Each row is a point. Each copy is the shape, with its points in the same order, turned, moved and blurred by noise. Say if it was mirrored as well.

Shape, 7 rows:
[[ 0.26 -0.19 -0.20]
 [-0.01  0.01 -0.34]
 [-0.32 -0.68  0.22]
 [ 0.07  0.28 -0.38]
 [ 0.09  0.15 -0.38]
 [-0.28 -0.03  0.67]
 [ 0.27  0.23 -0.31]]
Copy 1:
[[ 0.09  0.08  0.35]
 [-0.14  0.27  0.07]
 [-0.23 -0.64 -0.03]
 [-0.02  0.54  0.02]
 [-0.05  0.39  0.12]
 [ 0.25 -0.42 -0.58]
 [ 0.17  0.47  0.19]]
Copy 1 is: mirrored
Copy 2 (7 x 3):
[[ 0.20 -0.38 -0.18]
 [ 0.31 -0.04 -0.05]
 [ 0.13 -0.70  0.62]
 [ 0.22  0.15 -0.21]
 [ 0.27  0.03 -0.19]
 [-0.53 -0.27  0.52]
 [ 0.14  0.02 -0.37]]
Copy 2 is: mirrored

Shape (10 x 4):
[[ 0.34  0.13  0.01  0.50]
 [-0.19 -0.43 -0.05 -0.28]
 [-0.34  0.06  0.03 -0.33]
 [ 0.22 -0.16 -0.47 -0.45]
 [ 0.48 -0.13 -0.02 -0.68]
 [-0.49  0.15 -0.29 -0.09]
 [-0.08 -0.16  0.09 -0.06]
 [-0.31 -0.14  0.31 -0.18]
 [-0.64  0.05  0.10  0.41]
 [-0.03  0.27 -0.39 -0.02]]
Copy 1 (10 x 4):
[[ 0.55  0.32  0.12 -0.06]
 [-0.31 -0.35  0.14 -0.01]
 [-0.49  0.09  0.11  0.27]
 [-0.03 -0.51 -0.02  0.52]
 [ 0.01 -0.52  0.55  0.64]
 [-0.36  0.14 -0.15  0.23]
 [-0.17 -0.02  0.24  0.04]
 [-0.41  0.14  0.40  0.02]
 [-0.36  0.59 -0.13 -0.31]
 [ 0.02  0.09 -0.27  0.44]]
Copy 1 is: mirrored
Copy 2:
[[-0.11  0.01  0.05  0.60]
 [-0.06 -0.29 -0.16 -0.44]
 [-0.07  0.13  0.19 -0.48]
 [ 0.51  0.00 -0.32 -0.26]
 [ 0.74 -0.33  0.10 -0.28]
 [-0.21  0.44 -0.03 -0.42]
 [-0.12 -0.19  0.04 -0.12]
 [-0.25 -0.14  0.29 -0.38]
 [-0.76  0.26  0.14 -0.08]
 [ 0.12  0.42 -0.11  0.01]]
Copy 2 is: only turned
Copy 3 (10 x 4):
[[-0.59  0.09 -0.10  0.21]
 [ 0.30 -0.49 -0.18 -0.01]
 [ 0.46  0.08  0.07 -0.07]
 [ 0.21  0.01 -0.76 -0.15]
 [ 0.15 -0.03 -0.57 -0.76]
 [ 0.45  0.16 -0.14  0.36]
 [ 0.09 -0.15 -0.07 -0.02]
 [ 0.27 -0.26  0.24 -0.13]
 [ 0.12 -0.06  0.33  0.57]
 [ 0.11  0.36 -0.43  0.20]]
Copy 3 is: mirrored
Copy 4:
[[ 0.15  0.50 -0.14  0.21]
 [-0.02 -0.43 -0.01 -0.23]
 [-0.48 -0.18 -0.06 -0.39]
 [ 0.16 -0.24 -0.56 -0.50]
 [ 0.35 -0.09 -0.15 -0.85]
 [-0.60 -0.15 -0.38 -0.15]
 [-0.10 -0.07  0.03 -0.14]
 [-0.33 -0.21  0.21 -0.24]
 [-0.68  0.00  0.07  0.35]
 [-0.26  0.18 -0.59 -0.19]]
Copy 4 is: only turned

Shape, 10 rows:
[[ 0.24  0.02 -0.73  0.32 -0.01  0.13]
 [-0.02 -0.29  0.11  0.21 -0.36  0.33]
 [-0.04 -0.23 -0.04  0.50  0.06 -0.20]
 [-0.09 -0.08  0.09 -0.49  0.00 -0.04]
 [-0.29  0.25  0.20  0.33 -0.19  0.03]
 [ 0.26  0.79  0.00  0.48  0.07  0.11]
 [ 0.17 -0.31 -0.12 -0.86  0.11 -0.27]
 [ 0.05  0.20 -0.25  0.01  0.82 -0.10]
 [ 0.32  0.15  0.70  0.11 -0.05 -0.13]
 [-0.23 -0.07  0.00  0.05 -0.05  0.30]]
Copy 1 (10 x 6):
[[-0.41  0.61 -0.49  0.27  0.21  0.09]
 [-0.32 -0.27  0.08  0.26  0.11  0.10]
 [ 0.04 -0.06 -0.39  0.26  0.51 -0.22]
 [-0.08  0.09  0.26 -0.48  0.29  0.04]
 [ 0.23  0.07  0.22  0.38  0.33 -0.08]
 [ 0.56  0.61 -0.14  0.49 -0.01  0.20]
 [-0.24  0.16  0.02 -0.97  0.19 -0.01]
 [ 0.33  0.58 -0.41 -0.29  0.70  0.34]
 [ 0.62 -0.28  0.02 -0.05 -0.12 -0.01]
 [-0.17  0.03  0.18  0.10  0.39  0.26]]
Copy 1 is: only turned
Copy 2 (10 x 6):
[[-0.42  0.51 -0.49 -0.07 -0.51  0.07]
 [-0.14 -0.03 -0.16  0.63 -0.25 -0.16]
 [-0.06  0.10 -0.62  0.15  0.06 -0.15]
 [-0.13 -0.42  0.11  0.01 -0.08  0.25]
 [-0.22  0.06 -0.03  0.15  0.20 -0.44]
 [ 0.03  0.64  0.12 -0.27 -0.09 -0.62]
 [-0.03 -0.68 -0.02 -0.26 -0.41  0.58]
 [ 0.15  0.34 -0.16 -0.46  0.20  0.42]
 [ 0.51 -0.25  0.05  0.06 -0.07 -0.50]
 [-0.21  0.02  0.02  0.33 -0.02  0.06]]
Copy 2 is: only turned

Shape, 12 rows:
[[-0.27  0.20  0.22  0.37  0.43 -0.40]
 [ 0.20 -0.28  0.32  0.07 -0.41  0.18]
 [ 0.15 -0.11  0.25 -0.30 -0.41  0.33]
 [-0.05 -0.39  0.49 -0.28 -0.29  0.39]
 [-0.54  0.13  0.15  0.45 -0.30  0.11]
 [-0.50 -0.11 -0.34 -0.56 -0.31  0.32]
 [-0.29  0.00  0.20  0.07  0.38 -0.20]
 [ 0.42 -0.24  0.42 -0.43 -0.43 -0.38]
 [ 0.04  0.14 -0.45 -0.17  0.78 -0.12]
 [ 0.11 -0.52  0.06  0.02  0.25 -0.22]
 [ 0.11  0.02 -0.17  0.31 -0.32  0.25]
 [-0.16  0.27 -0.07 -0.14 -0.17  0.24]]
Copy 1 (12 x 6):
[[-0.13 -0.09 -0.32 -0.45  0.57 -0.30]
 [ 0.12 -0.54  0.12 -0.02 -0.23  0.12]
 [ 0.34 -0.15  0.38 -0.14 -0.38  0.23]
 [ 0.04 -0.43  0.60 -0.28 -0.17  0.20]
 [-0.11 -0.42 -0.35 -0.49  0.10  0.42]
 [-0.05  0.44  0.26 -0.41 -0.35  0.75]
 [-0.12  0.03  0.05 -0.44  0.41 -0.12]
 [ 0.10 -0.16  0.34 -0.13 -0.64 -0.53]
 [ 0.12  0.79 -0.04 -0.11  0.60 -0.08]
 [-0.33  0.01  0.26  0.17  0.21 -0.28]
 [ 0.19 -0.24 -0.28  0.09 -0.06  0.34]
 [ 0.30  0.07  0.00 -0.42 -0.02  0.32]]
Copy 1 is: mirrored
Copy 2, 12 rows:
[[-0.25  0.13  0.44  0.49  0.10 -0.22]
 [ 0.62 -0.38 -0.01  0.00  0.25 -0.05]
 [ 0.51 -0.44 -0.05 -0.35  0.05  0.08]
 [ 0.70 -0.11  0.02 -0.27  0.09  0.31]
 [ 0.14 -0.42  0.18  0.60 -0.16  0.30]
 [ 0.17 -0.22 -0.39 -0.22 -0.65  0.28]
 [-0.08  0.23  0.24  0.23  0.03 -0.07]
 [ 0.76 -0.22  0.26 -0.36 -0.03 -0.61]
 [-0.66  0.29 -0.25 -0.08  0.03 -0.37]
 [ 0.32  0.29 -0.17  0.13  0.19 -0.36]
 [ 0.13 -0.61 -0.27  0.21  0.14 -0.08]
 [-0.06 -0.46 -0.04 -0.11 -0.18  0.09]]
Copy 2 is: mirrored
